Each row of a before or after table is a point. One or more steps were done to the points. Then noise was added and the rows were shuffled. The steps act on columns, c1 being the first. What was done? A step turns or swaps two columns, mirrors them in a line or flattens them onto one, adds a multiple of one to another, or multiplies or shifts one. Angles are multiples of 10 degrees, from the lower column toward the higher: turns from -170 to 170, lines from 10 to 170 but not 90. Use the fewest steps. Two steps may share a column if one is a turn and the other turns, adds or multiplies; they go together, in the order done. Otherwise the lowest column goes first.
In the rows, 128 means zero.

Before, 10 rows:
[[154 155]
 [ 88 105]
 [ 97  99]
 [131 142]
 [114  90]
 [ 88 117]
 [112 154]
 [172 167]
 [ 98 108]
 [164 151]]
After (10 x 2):
[[145  95]
 [111 166]
 [119 172]
 [158 135]
 [ 96 154]
 [141 120]
 [137  87]
 [121 161]
 [131 169]
 [151  72]]
Steps: turn c1 and c2 by -110 degrees

Before (12 x 6):
[[112 111 120 108  86 140]
 [129 117  80 177 121 146]
 [155 159  77 105 108 185]
 [158  77 126 100 144 142]
 [126 106 125 160 121  85]
 [107 121 124 137 129 126]
 [105  94 135 125 186 117]
 [145 132 157 152 127 116]
 [ 93  60 125 138 129 150]
 [164  67 151 124 166 202]
 [159 111 140  91 149  90]
 [110  84 124 121 144 105]]
After, 12 rows:
[[142 159 145 124 187 118]
 [169 126 107  91 148  89]
 [190 137 139  95 145 144]
 [157 177 177 132 125 149]
 [149 158 153 121 145 108]
 [121  66 145 102 110 189]
 [143 131 142 159 121  85]
 [134 103 169 179 116 143]
 [135 144 144 109  83 144]
 [120 141 147 138 128 127]
 [195 151 118 124 165 203]
 [142 136  95 153 130 115]]
Steps: turn c1 and c2 by 50 degrees; turn c2 and c3 by -140 degrees

Before, 9 rows:
[[112 104  96 160 129 169 180 110 128]
 [146 153 122 118 117 151  85  98 155]
 [140 114 133  70 124  92 109  98 208]
 [130 154 174 143 124 147  88 135 166]
 [107  81  88 126  98 157 161 138 102]
 [125 165 165  99 147 184 118 109 129]
 [112 139  83 152  94 125 190 146 120]
 [129 131  91 146 139 187 153 166 122]
 [161 109 110 142 113 139 171 133 116]]
After:
[[162  87 133 140 113 150 107 133 126]
 [110  92 140 125  99 174  85 139 123]
 [132 163 162 145 125  93 149 136 149]
 [111  77 153 158 129 175 106 113 150]
 [149 166 146 118 115 142 155  99 162]
 [140 148  96  68 125 109 118  98 198]
 [127 105 171 149 138 180 131 161 151]
 [128 137 189 100 149 115 162 107 124]
 [117  68 110 154  92 171 143 144 138]]
Steps: turn c2 and c7 by 90 degrees; turn c3 and c6 by -70 degrees; add 0.5 times c6 to c9

Before, 10 rows:
[[126 110 139 113 125 164 140 134 119 140 171 150 146 147]
 [106 102 158 156 152 117 101 146 121 114 163 147  60 154]
 [129  94  93 163 101 133 163 151 187 145 130 143 137 114]
 [164 145  71 154 153 149  97 134 117 132 114 112 144  64]
 [115 110 154  91 116 130 100 111 174 112 147 160 124  65]
 [125 139 132 131 145 152 151 155 194 140 141  97 146 117]
 [101 100  77  79 124 190 162 102 111 121  95 177  66 139]
 [101  94 127 166 165 150 115  98 103 164 168 166  88 110]
 [162 102 156 140 141 154  89 154 124 177 161 114  81 106]
 [140 180 104 107 100 149  88 146 178  95 177 148 121 142]]
After:
[[173 134 184 147 132 151  86 154 134 190 143 114 115 104]
 [130 172 157 176  92 150 115 106  99 181 151 161 107 109]
 [126 115 160 142 110 153 154 141 197 134 132  94 158 119]
 [139 154 126 148 162 136 162 148 184 136 142 145 145 111]
 [130 145 168 138 132 166 137 138 121 137 132 150 147 150]
 [131 160 189 162 107 119 101 146 124 144 157 154  64 154]
 [104  77 136 132 150 145  94 142 182 100 135 147 106 143]
 [121 150 185 117 141 126 103 100 163 114 115 157 117  63]
 [155  96 108 142 115 143  96 138 113 129 140 114 142  66]
 [117 164 106  76 127 191 153 105 103 151  96 171  68 133]]
Steps: turn c1 and c2 by -150 degrees; turn c1 and c5 by -160 degrees; shift c3 by 30; flatten c4 and c11 onto the line at 30 degrees; turn c8 and c9 by 10 degrees; turn c10 and c13 by 30 degrees

Before (9 x 24):
[[160 162  94 114 134 129 163 122 122 111 110 167 148 101 129 111  77 130
  176 114 158 113  73 131]
 [128 129 116  98 129 174 109 148 156 164 154  87 126 166 125  81  82 152
  162 121 154 152 145 143]
 [107  99  96 154 171 177 122 155 146  93  90 131 116 139  85 116 151  94
  182 125 159 115  90  99]
 [178 139  96 141 158 180 114 164 143 162 149 145 112 125 156 124 123 164
  135 141 106 113 131 151]
 [126 132 139  97 103 129 188 127 113 120 121 113 110 120 115  81 162 130
  109  63  87 120 139 124]
 [123 157 162 152 166 107 120 167 124 140 131 108 172 150 145 144 123  95
  170 122 108 159 122 106]
 [133 154 169  99 107 157 112 121 141 146  94 165  95 120 142 144 103  99
  108 148 112 117  81 113]
 [170 164 164  73 168 123 188 123 144 130 137 107 149 140  80 146  85 138
  181 140 152 160 112 135]
 [117 136 158 128 172  93 115 136  89  91  86  85  90 159 146 136 160 170
  162 149 150 157 137 116]]
After, 9 rows:
[[132 153 106  95 171 157 112 120 140  94  94 198 144 119 192 145 110 101
  102 147 113 111 103 114]
 [115 135 173 130 159  92 114 135  91  91  88  42  92 162 144 136 165 172
  160 146 110 162 147 151]
 [162 160 132 114  95 129 167 125 123 150 111 208 112 103 185 112 175 131
   80 117 134 108  88 160]
 [127 132 129 100 119 175 109 144 156 125 154  48 163 165 110  80 161 153
   79 124 144 166 138 157]
 [127 133 104  98 137 128 189 127 111 109 125  91 120 120 100  80 107 131
  161  63 127 122 128  89]
 [178 137 156 141  93 180 116 164 143 113 150 160 160 125 161 127 136 167
  122 143 151 138 148 106]
 [168 160 173  73 168 127 188 120 146 150 137  85 130 142  85 148 183 138
   83 140 138 155  83 152]
 [122 159 166 152 161 106 121 166 123 170 131  88 139 152 153 145 167  93
  124 125 107 187 135 107]
 [107  99 175 155  96 178 123 156 146 116  90 133  92 139 111 114 184  93
  150 126  99 132  71 157]]
Steps: swap c3 and c5; add 0.7 times c8 to c22; swap c10 and c13; multiply c12 by 2; turn c15 and c23 by 40 degrees; multiply c15 by 1.6; swap c17 and c19; swap c21 and c24

Before:
[[146 179 132  88 142 152 173 103  76 147 168 141 153  99  98 175 164 130
  120 103 191  92 108 103 117 147 132 106 143 106 129  86 109  91  77 160
  114 146 142 132 167 110  82 163 144  84 119 105]
 [195 113 127 159 131 205 103 137 107 177  86 155 152 165 137  92 154 128
  110 105 104 153 137 158 161 137  85 154 160 146 137 164 207 164 144 104
   61 178 125 118 185 164 140 111  74 150 167 166]
 [122 123 104  90  93 148 108 111 139 135 124 181 142 140 163 107 119 113
  159 157 106 138 117 165 119 151 153  75 184 170 155 164 172 127 124  97
  102  95 115 160  71 142 139 111 150 139 129 134]
 [131 144 103  81 116 136  94 111 129 132 168 168 152 145 164 131 121  88
  173 175  77 167 103 162 130 158 112 130 192 168 161 128 169 104 149 105
   73  96 133 156  74 108 117 141 110 149 126 148]
 [141 171 182  73 162 130 126  92  95 115 177 105 125 105 106 148 119 133
  164 123 132 123  84 103 106 119 157  61  70 131 100 114 123  96  87 163
  151 141 149 150 118 152 129 131 156 100 118  90]
 [187 119 101 124 140 194 134 120 140 196 117 157 141 176 137  90 139 159
  100 115  94 189 162 148 133 125  98 154 165 155 138 150 150 150 141  99
   63 160 147 102 177 151 160 114 110 119 156 146]
 [125 170 127 112 112  99 111  93 122 149 154 127 117 129 154 122  91 117
  163 154 107 117 126 153 128 118 127 132 144 150 137 166 180 112 119 138
  111 109 143 163 120 134 160 113 174 141 112 163]
 [122 164 158  95 157 119 123 109  69 150 123 132 141 144 119 170 156 129
  118 121 157 115 134  76 128 134 162 112 137 101 142  66 126 135 103 150
  146 154 172 146 121 119  83 161 127  98 135  89]
 [127 184 183  82  92 108 140 100  97  97 155  96  99 127 125 121 113 128
  142 150 100 115  97 129 111 133 154 128 131 117  85 131 152 102 102 148
  133 114 133 169  88 177 118 142 180  89 112 105]]
After, 9 rows:
[[121 147 161  94 155 121 123 109  82 150 124 131 140 144 175 170 157 126
  149 121 158 115 134 109 128 132 164 111  85 103 147  64 124 135 105 149
  147 157 176 145 119 155  84  74 125  99 135  88]
 [126 116 103  92  94 147 110 109  92 132 123 182 144 142  77 108 118 113
  103 156 106 135 119 109 118 150 152  76 174 172 156 166 171 127 125  97
  100  94 115 158  70 170 140 139 148 142 129 134]
 [133 133 101  81 119 135  95 110  78 130 168 168 156 142  77 132 120  89
   93 175  73 166 103 100 130 155 112 131 170 167 162 126 169 107 148 109
   72  96 133 156  73 146 117 133 108 148 126 148]
 [123 100 125 116 109  99 110  94 112 147 156 127 115 130  94 121  93 120
   95 157 106 115 124 109 126 118 127 131 134 148 142 166 181 107 117 138
  112 107 143 162 121 146 159 110 176 143 115 159]
 [146 143 132  86 141 152 171 103  83 145 166 139 152  99 167 175 162 129
  134 101 191  89 109 138 115 148 131 108  97 107 129  86 109  92  81 159
  113 147 140 136 166 143  82 105 144  82 117 103]
 [194 121 125 159 134 205 105 135  90 175  88 154 151 163  99  91 152 128
  143 104 103 150 139 151 160 137  84 156 131 145 137 162 205 164 146 105
   61 179 122 118 182 193 141 113  74 150 165 167]
 [188 117  98 122 141 194 135 120 109 197 116 157 145 176 107  89 141 157
  149 116  95 188 160 145 133 126 102 153 165 153 137 151 152 152 142  99
   59 160 144 105 177 164 159 117 108 118 155 147]
 [140 118 181  71 162 132 126  94 151 118 178 106 127 104 161 147 121 132
  100 120 134 123  82 112 105 119 159  60  65 128 103 113 122  96  85 161
  150 144 147 150 116 134 132 119 156 101 120  91]
 [128 124 183  82  93 106 138  99 105  98 156  93  99 128 128 123 112 129
  113 152 100 111 100 120 110 131 154 129 104 114  83 131 152 101 106 150
  135 116 134 169  90 192 118  94 182  90 111 106]]
Steps: turn c2 and c44 by -110 degrees; add -1 times c34 to c44; turn c9 and c29 by 50 degrees; add -0.7 times c9 to c42; turn c15 and c24 by 130 degrees; turn c19 and c24 by -150 degrees
